Rows are points. Examples show where two turns around zero, p and q, send a point. Write where each new point lands after one turn and then the other. Backwards means that the second turn is done in reverse. Each puzzle has new turns, and all numbers are rounded.

Turn p:
[ 34 -17 -14] -> [ 32 -21 -14]
[-19   2  30] -> [-35   0  -2]
[ 37  21 -30] -> [ 42 -16  25]
[-51  -5  14] -> [-38  36  -8]
Turn q:
[-32 -43 -29] -> [-13  42  42]
[ 24  57 -16] -> [-13  -7 -62]
[ 3 22 25] -> [ 22 -18 -18]
[-2  2 12] -> [11 -6  0]
[  7 -37   8] -> [ -7 -11  36]
Where do these land?
p, then q: [ -2 -32  -4] -> [-26  15 -12]
p, then q: [ 17 -41 -32] -> [-51  -8 -18]
p, then q: [-15  -1  -2] -> [  6   6 -13]
q, then p: [ -6  41 -17] -> [33 21 22]
p, then q: [ 6 33 56] -> [40 19 48]

Turn p:
[ 30 -27  61  57 -31  47] -> [ -5 -23  19  84  62   3]
[ 24 -27 -26 -12   3 -29] -> [  1 -23   6 -46  14   9]
[  5 -42  -6 -14  13 -37] -> [-20 -38  -4 -39   7  -9]
[ 1 -4 -2 39  9 20] -> [  2  -4 -20  27  14  26]
[-36   5 -39 -31 -10 -17] -> [ 29   5 -20 -38 -32 -23]
[-43  52  -6 -18  12 -23] -> [-10  50 -24 -16 -41 -21]
[  4  18  19 -18  14  38] -> [ -3   8  27  30 -29  10]
[ 16  24   0  -3 -10   1] -> [ 5 24 17 -1  6  4]
Turn q:
[  6  16 -56   9  36  -3] -> [  5 -10 -49  -6  46 -11]
[ -4 -17 -32  12   3  16] -> [ 25  17 -20   2  18  10]
[ 17 -27  48  16 -20 -41] -> [ 12   3  53   2 -29 -43]
[-19 -14   3 -37  18  30] -> [-18   6  10  24  21  41]
[ 36 -13  41  27 -10  -7] -> [  7  10  16  23 -40 -39]
[ 10  54 -30 -12 -35 -25] -> [-28  -3 -27 -65  -9 -11]
[-48   1  26 -16  10  31] -> [ -3 -24  17  20  -6  55]
Where do these land?
p, then q: [-19  44  48 -16  34  32] -> [ 35 -28  -4 -38 -58  14]
p, then q: [  3 -38  21   6 -37  -6] -> [ 14 -11  24  21  29 -34]
p, then q backwards: [ 15 -12   1   5 -65  14] -> [ -9 -47 -13  24  29 -31]
p, then q: [-18  21 -22  20  30 -34] -> [-15   4 -28 -30  23  36]
p, then q: [-18   3 -44 -24  38 -28] -> [-29  41   4 -33   8  37]
q, then p: [ -7  -1 -16   8  35  23] -> [  6 -13 -19   1   4  39]
p, then q backwards: [ 45 -18  13   1 -34  -1] -> [-24 -31  -3 -17  25 -35]

Turn p:
[-7 14 13 16  4 -5  3 -6 10] -> [-13  -5   3  -9  -8  -7 -12  15   9]
[  9  -4   6  -8  -1 -16  18  -2   8] -> [ 1  7  5 17  7 -9 -5 16 -9]
[  5  13  -7  -8  -5  21   5  31 -10] -> [  2  24  -9 -25  12   7  17  -5  -9]
[ -7   3  -3  11 -19   2   2 -19 -11] -> [ -5 -13  25  -4  -4  14  -2  -2   0]
[  3  -7 -33   4   4  -6  -8  43   2] -> [-11  10 -23   3   8  -6  47  -8   1]
[ 24  -2  11  -1  -2  -4  -6 -13  15] -> [  0  -1   4  11  19 -11 -19  -2  12]
[-11  -3  17  -1 -24  -9 -12  -7  -1] -> [  2   9  25   5 -16   0  -6  -6  15]
[ 11  -3   9   3   4  -8   0  -8 -10] -> [ -8  -1   4   7   1  -5 -13  -8  -9]
[ -9  10   0   1  76 -11  -1   1  -8] -> [ -5 -25 -55  -7 -23 -29 -15   4 -28]
[-11 -32  -5  -7 -18  40   5 -12   1] -> [22  1  1  8  4 51 -2 -5 10]
[ -7  12  -8 -10 -19  -2  -7 -10   4] -> [15 -6 21 -7  1 -4  8  1  9]
Turn q:
[ 22  -5  17 -28  -4  -1  11 -20 -20] -> [  1   3 -23   5 -13  -4 -28  -5 -31]
[ -9  -7 -20   6  13   1 -18  27   9] -> [-13 -10  17 -16  10   8   1   0  30]
[-10  -9  -2   5  24  -7  16   5   4] -> [ 0  6  7  7 -3 21 -6 20 12]
[ -4 -14 -10   2  13   8  -9  23  25] -> [-22  -1   8 -15  -3   3   6  11  29]
[ 16  19  22  -9 -24 -14  13  -2 -24] -> [  5  -6 -20   7  11   6   3 -12 -44]
[ 13  28  12 -21  -1   2  19 -20  -3] -> [  0   6   5  12 -21  -1  -3  -6 -41]
[-23  -3 -27  15 -13  13  -3   5  -5] -> [ 11  19  14  -8  19  -3   9 -15  22]
[  8  13 -19   1 -12 -22   4 -28  -7] -> [ 37  -3   3 -10 -12   2   1 -11 -17]
[-19  -5   9   3  13   3 -22   3   5] -> [ -8 -12   4  17   0  -5  -1  -3  25]
[  2 -11  -4  30  14  18 -16  15   7] -> [ -8  -5  13  -5  19 -18   4  22  25]
[  5  -6  22  -3 -22  -1   4  -9   9] -> [ -2   4 -27   5  -8 -10  14  -1 -10]
Where do these land?
q, then p: [  1 -15   0  33  -4   7   8 -16   5] -> [-14  13  -9   0  19 -25  12  12  -7]
p, then q: [  6  32 -17 -15 -24 -18 -25  21  -1] -> [  6  -4 -14  14 -32  31   3  12 -30]
p, then q backwards: [  1   2  -2   6   6  16   6 -28   9] -> [  9  -7  -2   3  18 -20  -9   9 -15]
p, then q: [-13  12   8   2  17  -2   4  12  -2] -> [  1   1  -1 -12   4  12   2 -23  -3]
p, then q: [ -2  13 -17 -23  -6 -14 -37  23 -25] -> [ 33   8 -16   4 -28  12  -3   1 -37]
q, then p: [ 31  10 -14   1  -7  16  13  12 -15] -> [ 16   8  -6 -10 -19 -17  -6 -18 -25]
q, then p backwards: [  2 -20  15   2  24 -10   8 -10  18] -> [-27  -9  11   8  10  -5  13  -3  23]
q, then p backwards: [-15  -4  12 -14   0 -23   5  -5 -12] -> [ -4 -30   0  -2  11  14  -2  -8  -4]
p, then q: [ -5 -11  27  -1  -1   7  -3  -3   6] -> [ -4 -11   8  -5  -1 -19  16 -10   3]
q, then p backwards: [ -5 -19 -11   9  -4  20  20  -6  17] -> [ -8   9  17  -7 -11  -1   4  29  15]
